Each row is a point. A path goes straight from each point to the next, and from the last back to the first. The post is the endless flat space through its rows: a point in 2 columns, a line in 3, a plane in 4, and so on, so that a path can go around it. How many times does the path go around the post? Going back the other way cancels.

Post, one row:
[[0,4]]
Path (18 x 2):
[[-13,32],
[-45,1],
[-11,36],
[24,30],
[26,-3],
[33,-31],
[34,37],
[-1,33],
[-19,11],
[-20,-22],
[8,-12],
[-26,-60],
[-22,-6],
[-11,41],
[17,34],
[34,-6],
[37,-10],
[19,19]]
Times around: 0

Post:
[[10,16,2,4,-2,-19,27,-27],
[-10,-17,-8,-17,12,7,-10,3],
[3,-1,22,34,-6,-17,-1,-9],
[-7,-3,-60,-22,3,-6,-43,-2],
[-7,-5,0,11,-13,2,-3,30],
[-13,-9,21,-3,-28,-14,0,-5],
[-4,-19,-9,9,-12,16,7,-1]]
Path (13 x 8):
[[20,-13,-25,26,-27,-16,-13,0],
[13,-6,-24,-27,-15,-2,-35,38],
[-9,-35,-15,16,-46,-13,-7,4],
[-5,8,-13,1,-1,-22,4,-5],
[-3,0,7,-3,-11,-25,8,1],
[18,-4,-1,-20,-28,-6,-16,-16],
[-6,7,39,-6,0,-13,-41,-8],
[-1,17,-27,2,-24,-6,15,-21],
[-4,-3,-7,28,-11,-15,10,-6],
[3,-1,-19,7,-5,-12,4,-2],
[-21,-5,-2,8,-12,-25,-1,-18],
[-10,-9,7,14,11,2,-3,5],
[-11,-2,5,16,-30,-35,1,-8]]
Times around: 1

Post:
[[7,13,-18,-5,31,16,19,-12,-27,2,13,2,-24,-8],
[-27,23,-32,26,15,11,-34,12,-33,-7,-5,3,5,35],
[-5,0,3,-2,-31,5,-4,35,-19,1,20,-31,13,-3],
[-3,13,-2,7,23,3,15,-6,8,-46,1,2,0,-11],
[6,30,-11,6,17,34,-25,-1,-7,7,9,-5,-35,42],
[-17,29,14,-15,17,-3,17,-18,-2,-49,5,10,22,40],
[-8,7,36,13,23,10,33,0,-5,-1,8,14,-16,-1],
[-9,19,12,19,14,5,-3,-40,2,-19,30,-9,-1,10],
[24,0,23,9,33,25,-10,-35,-11,-32,-8,-27,-16,38],
[10,-12,-30,-23,11,-21,15,-26,7,15,-18,-14,-11,5],
[6,2,1,-33,36,-21,-15,-29,-13,25,33,21,-27,-12],
[-4,6,-21,11,3,18,3,20,-7,21,-14,-10,32,-6],
[-19,24,-5,-12,-20,17,-18,-1,-16,-19,0,15,-5,17]]
Path:
[[1,-8,21,13,17,-9,10,-4,-47,-27,-23,1,-17,-1],
[8,7,14,-13,3,-2,5,-10,0,-40,8,11,0,5],
[15,4,-26,11,30,40,14,-37,-3,-7,-10,7,21,10],
[-19,-4,-9,22,37,-5,18,-23,17,-19,4,4,-20,-11],
[-27,-3,-41,10,25,-10,-10,14,-13,-38,11,9,23,26],
[14,-5,-17,4,23,8,-18,12,-44,-27,-2,-9,-17,1],
[10,34,-2,8,-3,2,-2,6,15,-7,-8,9,-25,7],
[7,23,-2,-13,25,11,-1,13,-20,-16,14,-16,-7,-16],
[-10,4,-5,20,30,12,7,-18,-35,-32,-7,-22,-24,22],
[-19,5,-34,8,10,-1,-1,5,-28,16,7,-18,28,25],
[-27,11,-31,-18,6,9,10,-17,-28,15,-16,1,-6,34],
[-7,6,-22,-9,30,2,-17,-29,-18,-12,-13,-9,-21,4],
[-16,-14,5,-6,17,19,-9,0,-8,-13,9,-3,10,15],
[-18,-14,12,-17,10,-1,5,-10,1,-5,15,19,-11,22],
[-17,1,2,-15,36,-9,-1,-37,-13,-31,14,-19,-2,-18],
[-14,60,5,6,26,10,31,-5,8,-32,15,-5,5,-1],
[-4,21,4,5,-27,11,11,18,-20,12,16,-3,-30,10],
[8,26,-6,17,-5,28,16,-15,-7,-3,16,-2,-7,3],
[-5,50,-7,-21,0,4,-13,-7,-19,-5,-8,-9,27,37],
[9,21,-3,-21,20,26,8,-13,-24,10,-12,-10,6,25]]
Times around: 0

Post:
[[15,-5,-16,10,30,2,-27,19,-12,-29,-3,13,-22,-2,-9,-7,6,-3],
[3,-11,-1,-18,-2,31,11,-8,-20,9,15,8,15,8,10,23,23,-18],
[-1,-8,-24,21,-10,15,-9,9,10,-6,-18,-22,-9,-8,-28,-21,12,-9],
[-9,7,-13,-28,6,8,-13,-1,25,20,7,-25,3,2,0,11,-9,-6],
[-1,8,5,15,-19,-5,13,-23,-34,2,12,-20,-8,9,-6,14,-20,2],
[1,15,-8,4,-16,6,7,-10,18,-14,5,-8,-12,3,11,12,19,-4],
[1,-6,-10,-28,15,8,6,16,-12,3,-2,-8,-29,-7,20,-23,-2,5],
[-8,6,-16,3,4,6,-2,-9,-42,-4,2,-8,-8,13,1,-6,38,-28],
[-28,14,-14,-1,-16,6,-5,0,-40,-9,-20,-2,-5,-1,-14,10,41,16],
[26,-7,-15,-4,-2,-13,-13,21,-15,-10,2,3,3,0,2,10,12,-12],
[12,-1,-5,7,14,4,-30,17,-12,11,3,-2,15,-21,-3,13,5,-9],
[1,-7,-15,-15,0,7,-20,-4,-4,13,17,6,2,-26,-11,7,1,30],
[-15,17,-9,3,-23,5,11,10,-14,25,23,-18,-9,7,-10,19,-12,7],
[10,18,-16,16,4,13,-1,6,-2,-12,3,-2,19,-11,-21,-8,-20,-25],
[15,-6,13,-19,30,9,18,19,-13,2,16,-8,8,-5,0,-11,-7,5],
[-14,17,-17,4,-2,2,21,-11,-14,12,3,-12,-7,27,8,1,9,1],
[18,34,17,-14,-1,-2,17,-9,-1,29,-10,10,11,7,-15,13,-1,-3]]
Path:
[[-13,10,-19,8,-19,38,15,-19,-23,-9,3,-13,-7,-22,-13,-9,9,0],
[12,20,-14,-18,20,-8,-10,-1,-12,-16,-16,-10,-32,-1,20,-23,0,6],
[-11,27,-25,20,-11,6,-4,-4,-18,0,-15,-1,-3,7,-14,-11,-25,-14],
[-12,9,6,-5,5,6,1,-14,5,-8,-8,-5,-3,11,-12,9,20,2],
[-11,12,4,-5,9,6,-2,-9,-17,5,-29,-20,7,-11,-12,0,-11,-6],
[23,-9,-30,-27,27,13,-6,13,2,33,4,-34,33,-17,-7,-10,-22,-21],
[6,1,6,11,15,6,-31,-10,-26,-5,2,-36,2,24,-4,25,17,-60],
[2,-6,4,4,14,34,-16,2,37,23,26,-4,-3,-16,-14,-6,35,15],
[-27,32,-19,-36,-18,22,17,18,-25,22,-1,22,-5,-12,3,-18,0,-12],
[-22,2,-13,-7,5,25,19,-2,-5,35,-1,6,-9,-13,-6,-7,25,-1],
[-10,-17,-15,19,-11,13,-13,-3,5,5,12,10,6,4,-3,19,18,-2],
[-3,4,-2,-6,10,4,-11,29,-21,-1,-2,-16,-11,-11,7,-14,7,-31],
[-3,13,-8,6,-9,-11,-8,-13,-1,-8,-15,2,-5,7,-19,8,29,-11],
[3,-3,-30,6,12,9,-29,-4,-1,4,3,-15,-3,-22,-9,8,19,-11],
[0,12,-49,-21,-21,5,13,3,-35,29,15,-24,-24,-5,-15,-25,-4,13],
[23,12,18,-4,-3,-7,-12,21,-31,-6,-5,7,25,-43,11,8,29,13],
[11,-24,-13,8,-22,30,1,-14,14,30,-18,1,-6,4,-5,-9,-1,-13],
[-3,-3,-1,-9,2,4,3,-17,18,-14,2,-7,-11,10,2,1,1,-26],
[3,19,15,11,-15,23,1,3,-12,15,-18,-18,5,-8,-18,17,36,-51],
[14,18,-25,28,20,14,-12,25,-7,-22,-28,-3,-5,0,-33,9,9,2],
[1,18,-24,-13,-22,16,-12,-22,17,2,-3,-3,10,-18,-8,6,10,29],
[10,1,11,13,-9,7,19,8,-36,13,-13,-8,6,11,-40,-20,18,-18],
[-18,4,-28,-24,-5,11,-12,-2,-24,19,1,23,0,-16,-6,-1,-11,-7],
[24,-12,-19,-5,-10,-6,-11,6,-8,14,-5,5,-5,-5,1,13,-1,-11]]
Times around: 4

Post (17 x 18):
[[-20,2,-7,-6,-16,-32,-22,20,3,-16,-34,-3,-31,-7,5,-13,-41,-18],
[-4,6,-10,44,17,-4,34,9,16,12,17,2,14,4,-1,-7,15,3],
[5,3,-15,-12,-11,7,-20,30,31,-10,-27,-2,33,3,47,-17,-1,-12],
[-1,-13,-17,27,19,7,17,6,15,-29,-16,-4,19,-8,-27,6,-2,19],
[-10,-3,21,-1,-7,-26,-1,9,-1,-11,-17,-16,-13,8,21,5,-36,14],
[20,6,-5,19,9,10,25,-3,-4,3,-14,4,-11,17,-11,9,7,3],
[-10,-23,-12,-32,5,-6,-46,11,21,-1,-10,14,8,-3,55,2,10,-10],
[-29,20,20,-2,-8,-25,-39,12,10,-7,-48,5,-25,-20,25,-3,-25,-1],
[13,-16,4,49,-25,-9,34,-4,5,8,3,-10,13,8,-38,17,24,9],
[-2,-2,-5,22,13,11,14,29,-2,5,6,-11,-14,-3,13,20,15,-15],
[-3,12,-14,22,15,1,6,-11,-17,-4,5,-18,14,-1,4,10,24,-15],
[18,-6,-2,8,10,-9,21,23,-6,8,-17,-12,29,8,-48,11,1,25],
[-27,4,6,-23,-17,-16,-14,6,32,2,-30,-16,-14,-5,24,8,-49,-6],
[33,2,-3,21,18,2,5,4,17,-4,7,-15,7,-20,-6,-3,21,-1],
[1,-8,19,16,9,-3,49,-4,-12,-2,-24,-23,2,4,-39,-1,8,12],
[-3,0,-26,-8,-3,-9,8,12,10,-10,-13,-5,4,-22,37,10,23,6],
[-15,-2,7,-1,4,-44,-7,10,12,-13,-45,-25,-14,22,-4,7,-18,10]]
Path (27 x 18):
[[4,14,-1,5,33,-6,-55,20,-11,-12,-52,-12,-21,-9,-9,15,9,13],
[-23,-2,25,11,-14,2,56,36,-45,9,23,-37,-28,-7,-22,16,6,-5],
[-3,-5,20,17,4,-20,45,19,-16,11,-2,-13,-25,-13,-24,6,17,8],
[-12,-25,-14,3,0,-18,-20,55,4,-7,-18,2,-23,-14,-11,-26,17,-7],
[-19,-7,-32,21,4,5,-10,26,24,-49,1,-29,-14,-8,14,25,6,-8],
[8,11,13,21,-3,-6,37,10,-20,-10,-21,-4,5,8,-14,19,30,14],
[-13,-17,-6,-1,32,4,-16,0,19,-27,-26,2,31,5,13,14,-21,3],
[-10,21,-2,-16,15,17,-1,7,-44,-11,-29,-32,26,-39,8,-2,-9,-6],
[-40,-22,-21,21,-23,3,-4,11,48,4,-5,7,19,-17,34,-16,4,4],
[-23,4,2,31,44,14,50,31,12,-32,2,-20,-55,-25,-9,-24,-27,-17],
[-15,20,-4,12,47,7,50,4,-28,-22,-1,-24,-25,-1,-12,20,-22,0],
[-8,14,21,56,13,-9,20,-12,-30,-27,-32,4,-23,-19,-21,-11,-11,-18],
[-14,19,-16,-2,-19,-32,6,31,40,-11,-17,5,2,5,48,-9,-20,-4],
[6,-2,21,12,-12,-14,6,-17,15,-8,-22,-26,-26,-10,-1,-15,25,-24],
[-9,-3,-28,7,20,-16,12,42,-4,-11,-12,-33,3,9,0,-7,1,13],
[8,-1,-14,-11,25,18,17,20,-26,23,-14,10,4,40,-6,5,-19,-8],
[15,-7,4,4,-28,-14,-28,-27,26,20,-24,22,-16,-11,18,30,2,8],
[-19,-3,26,60,15,-10,27,-28,-8,-1,-3,-28,19,-6,0,18,43,36],
[14,1,3,6,-30,-39,-14,-2,22,11,-4,18,-6,1,10,-35,14,20],
[-4,1,-1,-36,-34,-23,6,58,55,15,-29,14,9,44,44,-11,-21,-5],
[-3,4,3,-11,-6,-25,13,39,-27,14,-15,-4,-26,8,-8,15,0,-45],
[-9,-23,9,-5,-22,-9,-24,-17,33,22,-2,13,-10,0,34,17,-11,-6],
[8,-18,-21,-27,9,21,-7,25,-21,-30,-37,-34,47,15,-7,11,-11,18],
[12,8,-8,-28,-6,-2,-8,6,29,-3,-12,-23,2,10,47,-27,2,-3],
[-13,19,-7,-12,34,-22,12,-8,13,-25,-16,4,17,-30,3,10,11,22],
[-5,-11,-16,17,23,9,-23,17,-17,3,-9,12,28,-10,-20,8,6,-40],
[-11,-3,0,13,-3,17,23,7,-7,20,-5,-22,17,12,21,4,8,-24]]
Times around: 3
